Each row is a point. To make a cloud, some directions were put in groups of two or more. Within a group, all points are equally far from the middle, so they leave a hole (a ring in 2 directions, a hollow ball in 3). The other directions are filled evenly. Then the cloud was stretched, turned, moved and blurred a little. Count the holes, and give their numbers of directions, smallest first.

Cloud (14 x 2):
[[-1.66  2.82]
 [-0.52 -2.95]
 [-1.79 -2.41]
 [-2.58 -1.37]
 [ 0.36 -2.82]
 [ 1.05  2.96]
 [ 0.65  3.19]
 [ 2.31  1.05]
 [ 1.15  2.92]
 [ 2.34 -0.20]
 [-2.89  0.60]
 [ 2.21 -0.87]
 [ 1.90  2.06]
 [-1.29 -2.74]]
Holes: 1 (2)

Cloud (28 x 4):
[[-1.66 -1.33  0.65 -2.26]
 [-2.81 -0.15 -0.51 -2.93]
 [ 0.66 -1.61  1.61 -3.28]
 [ 0.65 -0.09 -1.03 -0.43]
 [-2.66 -0.27 -1.59 -1.05]
 [-0.34 -1.41  1.20 -4.78]
 [ 0.64 -0.01 -3.59 -3.58]
 [-2.21 -0.41 -2.98  1.77]
 [-3.01 -1.45  0.16 -3.49]
 [-1.36  0.62 -2.23 -0.10]
 [ 2.19 -1.61 -1.77  2.26]
 [ 0.13 -1.77 -0.14 -3.30]
 [-1.09  3.18  0.15  0.38]
 [ 3.10  1.00 -0.84 -1.30]
 [-1.98 -1.17  1.02 -2.70]
 [-3.85 -0.77 -0.64  0.52]
 [-0.20 -4.00  0.50 -1.32]
 [-2.73  1.36 -0.03  2.48]
 [-3.26  2.87 -0.37 -1.56]
 [-5.28  0.62  0.09 -3.26]
 [-2.47 -3.74  0.02 -0.09]
 [-1.30 -1.12  2.31  1.77]
 [-0.11 -0.17 -2.63 -2.13]
 [-2.34 -0.32 -1.33 -3.35]
 [-1.67  0.69  2.48 -2.16]
 [-5.25 -0.66  0.45 -3.05]
 [-2.14  3.49  0.91 -0.68]
 [-0.33  2.45 -0.40  2.27]]
Holes: 0

Cloud (53 x 6):
[[-0.55 -2.62  0.04  1.11  3.30 -0.01]
 [ 1.05 -1.49 -1.73 -2.51  1.16 -1.75]
 [-4.35  0.86 -1.85 -1.17 -0.86  2.15]
 [ 3.80  0.57 -0.28  1.97 -1.76  2.10]
 [-0.20 -2.40 -0.41  0.91 -4.74 -1.10]
 [-0.39  2.90  1.12  2.27  0.03  0.92]
 [ 0.18 -0.52 -0.66 -2.20 -0.60 -3.28]
 [ 1.53 -0.61 -2.06  1.51  0.68 -3.32]
 [-0.78 -2.68  1.93 -1.85 -2.09 -0.90]
 [ 1.61  3.33 -3.31 -2.88 -0.72  3.33]
 [-1.68  0.69 -3.33  0.40 -0.10  3.76]
 [-1.22  0.10 -3.15  3.58 -3.73 -0.01]
 [-3.58  2.03  1.82 -0.99  1.13 -2.07]
 [-0.02 -1.16 -2.99 -3.45 -0.06  1.78]
 [-1.98  2.08  0.81 -0.33  2.64 -2.04]
 [ 1.39  2.97 -3.74 -1.94 -0.90  3.21]
 [ 2.09  2.76 -0.04 -3.75  0.93 -1.11]
 [-0.40 -0.63 -3.82 -1.90  1.41  2.59]
 [-0.71  2.75 -4.19 -1.20 -1.57  3.36]
 [-0.56 -1.39  2.42 -1.82 -1.63 -2.73]
 [-3.34 -1.97 -0.99  1.69 -0.81 -1.71]
 [ 2.23 -2.26 -0.33 -2.03  0.59 -1.04]
 [-0.51 -0.34 -1.34  0.88  2.23  3.40]
 [-0.74  1.19 -1.10 -1.34  4.26 -1.01]
 [-2.84 -2.28  1.21  2.61  0.12 -2.69]
 [-1.08 -1.07 -2.31 -1.76  3.44  0.74]
 [-1.14  0.20 -1.09 -2.43 -1.40 -2.93]
 [ 0.78  3.58 -3.80 -1.67  2.07  2.28]
 [ 0.24  0.84  0.00  0.09  2.94  2.96]
 [-3.12 -2.10 -2.23 -0.07 -0.11  0.66]
 [ 1.89  0.49 -2.83  2.32  2.00 -1.30]
 [ 1.82 -0.32 -3.03  0.88  2.62 -0.92]
 [-1.06  3.62 -2.32  1.12  0.15 -0.37]
 [-1.44 -0.27 -2.08 -1.48  3.06  2.85]
 [ 2.01 -2.55  1.97  1.17  2.00 -0.08]
 [ 2.62 -0.14 -4.22  1.18 -0.56  2.63]
 [ 0.21  2.89 -2.63  1.00 -0.26 -1.56]
 [-2.13  0.22  2.03  3.31 -2.72 -0.35]
 [-0.78  0.09 -0.36  2.91  1.66 -2.98]
 [-1.21 -0.54 -2.21 -2.41  3.80  0.65]
 [-1.93  0.41  3.36 -0.20 -1.63 -2.09]
 [-1.07  2.90 -3.49  1.59 -1.17  2.33]
 [ 0.41  2.97 -2.82 -0.69  3.24  1.20]
 [ 1.10  0.40  1.18 -1.53  1.68  3.19]
 [-0.32  1.33  0.61  0.65  3.56 -0.94]
 [ 0.56  3.33 -2.77 -0.07  1.27 -0.83]
 [-2.58 -0.43  1.35  4.10 -2.44 -0.70]
 [-0.22  4.10 -1.44 -2.38 -2.86 -0.08]
 [ 1.50  1.66 -3.00 -4.42  2.45  1.31]
 [-2.04 -0.97  1.26  1.38  1.94 -2.93]
 [-3.71 -0.19 -1.87 -1.09 -1.07 -1.36]
 [ 0.91  1.41 -2.75  3.26 -2.92 -1.49]
 [-1.64  2.49 -0.32 -0.19  0.52  4.24]]
Holes: 2 (2, 3)
